Each row is a point. Examples show where two turns around zero, p and q, send a point. Write where each new point lands after one turn and then the other. Backwards means that the second turn is done in reverse. Each puzzle has new turns, and all numbers are rounded.

Turn p:
[ 4.3 -0.4] => [ 2.1 -3.8]
[0.0 0.6] => [0.5 0.3]
[1.3 2.1] => [2.5 0.1]
[-2.3 -2.3] => [-3.2  0.6]
[-3.3  0.0] => [-1.8  2.7]
Turn q:
[ 2.9 -0.5] => [ 0.6 -2.9]
[-4.0 -0.7] => [-2.1  3.5]
[1.2 1.1] => [ 1.5 -0.7]
Where do these land?
q, then p: [ 0.0 -0.8] => [-0.7  0.5]
p, then q: [-3.9 -2.1] => [0.5 4.4]
q, then p: [ 2.1 -0.1] => [-1.3 -1.7]
p, then q backwards: [1.8 3.0] => [1.1 3.3]

Turn p:
[ 0.8  0.3 -4.8] => [ 0.7  4.5 -1.8]
[ 2.5  1.5 -3.5] => [1.9 4.1 0.3]
[-0.9  0.0  0.3] => [-0.9 -0.4 -0.1]
[ 1.7 -1.6  2.4] => [ 2.1 -2.6  0.3]
[-1.8 -1.4  2.9] => [-1.3 -3.4 -0.3]
[-2.3  1.1  2.7] => [-2.6 -2.2  1.5]
Turn q:
[ 3.2 -5.8 -0.2] => [ 5.0 -3.7 -2.2]
[ 0.3 -1.5  0.6] => [ 1.0 -1.3  0.2]
[0.0 3.7 0.5] => [-1.3  3.2  1.3]
[-0.9 -1.2  1.5] => [ 0.1 -1.6  1.3]
[-1.7  1.5 -1.1] => [-2.4  0.7 -0.3]
[-0.8  3.3 -1.3] => [-2.4  2.7 -0.3]
Where do these land?
q, then p: [-1.0  2.6  0.9] => [-2.1 -0.9  1.8]
p, then q: [-4.7 -1.5 -1.7] => [-4.5 -1.2 -2.4]
q, then p: [ 2.8 -0.4  1.8] => [ 2.7 -0.2  2.0]
q, then p: [ 2.9 -0.7 -0.9] => [2.2 2.1 0.6]

Turn p:
[-0.1  1.1 -1.2 -1.6 -1.3 -1.6] => [-2.3  1.0 -1.1  1.2  0.0 -0.6]
[ 2.2  1.1 -1.3  2.7 -0.2  0.3] => [ 1.4 -0.2  1.1  2.8 -1.7  1.0]
[ 1.8  0.5  1.5 -1.0 -5.8  0.5] => [-2.9 -2.9 -0.7  0.7 -3.9 -2.7]
[ 1.0  0.8 -0.2  1.8  0.1  0.5] => [ 1.0 -0.4  0.8  1.1 -1.1  1.1]
[ 1.9  1.4  1.1 -1.0  1.8  0.7] => [ 1.3  1.6 -1.3 -1.0 -1.9  1.0]
[ 2.1 -1.5 -0.6 -1.1  1.3 -1.6] => [ 1.2  2.6 -0.1  0.3 -0.1 -2.0]
[ 1.3 -1.2  1.2  1.7  1.5 -1.5] => [ 1.5  1.5  2.6 -0.5 -0.6 -0.5]
[-11.3  -0.2   0.8  -1.0   1.4   1.2] => [-3.8 -3.2 -0.3 -4.9  8.3  3.9]
[ 1.1 -2.1 -1.4 -0.5  1.1  1.4] => [ 2.6  0.0 -1.1  0.5  1.0 -1.4]
Turn q:
[ 2.7 -2.9 -0.5  0.1  0.2  2.9] => [ 4.5 -1.5 -0.8  0.2 -0.3 -1.1]
[-1.3  0.8 -3.8  1.7 -0.6 -0.8] => [-2.0 -1.7 -0.5  3.3 -1.2  1.0]
[-2.0 -1.8  2.8 -4.4  0.2 -3.1] => [-2.6  0.6 -1.7 -5.8 -0.4 -1.1]
[ 0.7  0.0  1.0  1.9 -1.2 -1.5] => [-0.8  0.2  1.7  0.7  0.3 -2.2]
[-4.1 -2.2  4.2 -2.9  0.2 -0.6] => [-1.3  0.0  1.2 -6.5 -1.4  0.7]
[ 2.4  4.1 -2.6  0.8 -2.3 -0.6] => [-1.0  3.0 -1.1  4.9 -0.1 -0.5]
[ 0.6  2.1 -0.9  2.3 -0.2  3.1] => [2.0 0.8 1.7 3.1 0.0 1.9]
[-1.4  1.0  0.6 -1.6 -0.3 -2.3] => [-2.8  1.1 -0.6 -1.4 -0.1  0.0]
[ 2.4 -1.2 -0.8  2.1  4.0  3.0] => [ 4.1 -2.6  0.2  1.3  3.2  1.3]
Where do these land?
p, then q: [ 4.7  2.1  0.9 -0.4  4.5  0.8] => [ 2.0  4.8 -1.3  4.3 -0.9 -0.8]
p, then q: [ 0.4 -2.0 -1.0 -1.6  0.7  0.8] => [-0.9 -0.6 -1.8  1.0  1.7 -0.7]
p, then q: [-2.5 -0.3 -1.6 -2.3 -0.9 -2.0] => [-2.5 -1.7  0.1 -0.4  1.1  2.9]
p, then q backwards: [ 1.9  2.9 -3.9  0.2 -1.8  0.5] => [ 0.7  2.0 -4.9  0.8 -1.3  0.3]
q, then p: [ 0.4 -3.0  2.5  2.4 -2.2 -2.6] => [-3.1  2.3  2.6 -2.3  0.1 -2.4]
p, then q: [-0.7  0.7 -0.8  0.6  1.4  2.6] => [ 2.8 -1.0 -1.0  0.9  0.3  0.2]
q, then p backwards: [-3.0  2.7 -0.4 -0.4  0.6  3.1] => [-0.3  3.9  0.5  2.3  2.3 -0.2]
p, then q: [ 1.5 -2.2  1.0  2.0  3.3 -1.8] => [ 0.7  3.9  0.3 -0.6  2.9 -1.4]
p, then q: [-2.5 -0.8  3.2 -0.5 -5.5 -1.2] => [-3.2 -2.2  0.5 -5.0 -3.0 -0.2]
